Each row of a before or after table is a point. The points were changed in one or more steps. Then noise was added and the rows were shuffled. The steps act on columns, c1 being the first. What was done? A step turns or swaps two columns, mirrors them in a line or flattens them onto one, adds a multiple of one to another, or multiplies or shifts one. Angles are multiples of 10 degrees, from the lower column toward the higher: turns from -170 to 170, lines from 10 to 170 but not 90. Use the fewest steps. Two steps may share a column if one is a turn and the other turns, adds or multiplies; they go together, in the order done. Otherwise the lowest column goes first.

Before (13 x 3):
[[ -2.9  -1.2   4.6]
 [ -5.9 -13.3  -1.3]
 [  2.8   0.4  -2.2]
 [ -3.5   8.4   1.1]
 [ -2.4   4.9   5.1]
 [ -3.4   2.1   0.9]
 [  1.5  -3.8   2.9]
 [ -5.8  -3.7   1.7]
 [ -3.3  -0.3   0.3]
 [ -0.5   5.7   4.4]
 [ -0.4   5.3   6.6]
 [ -5.1  -6.4  -0.6]
 [ -0.5   3.5   7.9]]
After, 13 rows:
[[ 3.0 -1.5  0.3]
 [11.9  8.4 -1.2]
 [ 2.0 -3.7  0.9]
 [-2.7  1.1 -2.1]
 [-2.3 -4.7  6.6]
 [-0.3 -5.2  5.0]
 [-1.6 -8.7  1.1]
 [ 3.2 -0.3  4.7]
 [-2.7 -5.2  4.3]
 [ 7.1  0.1  1.7]
 [ 7.6  2.9 -0.6]
 [ 0.4  3.9  3.0]
 [-1.3 -3.3  7.9]]
Steps: turn c1 and c2 by 150 degrees

Before (14 x 6):
[[-3.3  3.0 -4.3 -1.9  2.6 -5.5]
 [ 0.9  5.5 -5.7  2.6  3.6 -3.3]
 [ 5.6  5.7  0.2  6.5 -1.6 -2.6]
 [-0.5 -5.4 -6.0 -3.2 -7.7 -1.2]
 [-5.6 -4.4  7.1 -1.4 -3.2 -1.2]
 [ 7.4  0.3 -2.6  4.5  3.4  1.1]
 [-5.7 -3.1  0.1  1.0 -1.1 -6.7]
 [-6.0  1.6  3.0 -4.2 -4.4  1.8]
 [-1.4 -2.7  5.2  3.0  1.1  0.9]
 [ 2.0 -1.3  2.3 -2.6  2.1  2.6]
 [ 5.5 -4.1  4.9 -0.2  5.6  4.0]
 [-3.9 -5.5 -5.7  5.1 -0.6  2.6]
 [-4.1  4.8 -4.4 -1.9  5.1 -3.9]
 [ 4.8 -5.1  5.2  6.4 -6.0 -2.3]]
After:
[[-6.0  0.9  2.9 -4.2 -4.3 -2.3]
 [ 4.8  0.7  5.1  6.4 -5.9  5.4]
 [ 5.4 -5.1  0.3  6.8 -1.7 -3.9]
 [ 5.6  5.7  4.5 -0.2  5.7  1.6]
 [-3.8  4.9 -5.7  4.9 -0.5  3.7]
 [-3.2 -6.2 -4.1 -1.8  2.4  0.5]
 [ 7.3  1.2 -2.6  4.6  3.5 -0.8]
 [ 2.0  3.0  2.3 -2.7  1.8 -0.1]
 [-5.5  1.0  6.8 -1.4 -3.2  4.5]
 [-4.1 -6.1 -4.4 -1.7  5.2 -2.4]
 [ 1.1 -5.5 -5.5  2.7  3.5 -3.2]
 [-0.3  1.6 -6.4 -3.1 -8.0  5.2]
 [-5.9 -4.2  0.2  0.7 -1.1  6.1]
 [-1.3  2.0  5.3  3.0  1.4  1.5]]
Steps: turn c2 and c6 by -120 degrees

Before, 12 rows:
[[  8.8   0.2   0.8  -1.1   2.8   5.0   3.8   3.8  -1.1]
 [  4.7   3.6  -0.8  -5.5  -0.9  -2.5   2.9   0.1   6.1]
 [  1.2  -0.8   2.5  -0.9  -2.6  -4.1  -3.6  -8.1  -5.0]
 [  0.0   0.2  -2.7   3.0  -3.2  -4.1  -5.0  -5.2  -4.9]
 [  4.6   2.9   7.5   9.9  -2.5   4.8  -1.0   0.7  -1.5]
 [  6.6   5.9   2.0   6.6   0.5  11.7  -2.5   0.1   0.6]
 [  1.5   2.6   6.9   6.3  -4.9  11.0   4.8   5.9  -5.1]
 [  2.2   3.1   6.4   1.9  -4.3  11.8   2.4   1.7  -1.0]
 [  5.4  -2.0   3.2  -4.7   2.8   0.9  -0.7   0.9   2.7]
 [  0.9   4.5   2.0  -3.7   6.4   1.9   5.4   0.0   3.8]
 [ -2.9  -4.8  -0.2   5.3  -6.2  -2.6   1.4 -11.1  -1.9]
 [  1.5  -1.1   0.2  -2.8   2.8   1.4  -1.4   3.7   3.7]]
After:
[[  2.0   3.1   6.4   2.0  -4.3  10.5   2.5   1.6   0.3]
 [  5.6  -1.9   2.7  -4.7   2.9   0.3  -0.6   1.0   3.0]
 [  4.6   3.6  -1.8  -5.4  -0.7  -2.5   3.0   0.2   5.9]
 [  1.5   2.6   7.8   6.4  -4.8   6.8   4.9   5.9  -3.9]
 [  9.0   0.2   1.0  -1.0   2.8   2.2   3.9   3.8  -1.1]
 [  6.7   5.8   1.9   6.5   0.4  11.6  -2.4  -0.3   0.9]
 [  4.3   2.9   7.6   9.7  -2.6   4.6  -1.1   0.7   0.1]
 [  1.4  -1.1  -0.4  -2.7   2.9  -1.1  -1.5   3.8   3.7]
 [  0.1   0.2  -1.7   3.2  -2.9  -0.4  -5.0  -5.4  -5.3]
 [ -2.9  -4.8   0.0   5.1  -6.1   5.4   1.4 -11.0  -2.1]
 [  1.3  -0.6   3.4  -0.8  -2.4   1.4  -3.7  -8.2  -4.5]
 [  0.8   4.5   1.3  -3.7   6.6   1.9   5.2   0.2   4.2]]
Steps: turn c3 and c9 by 10 degrees; add -0.7 times c8 to c6
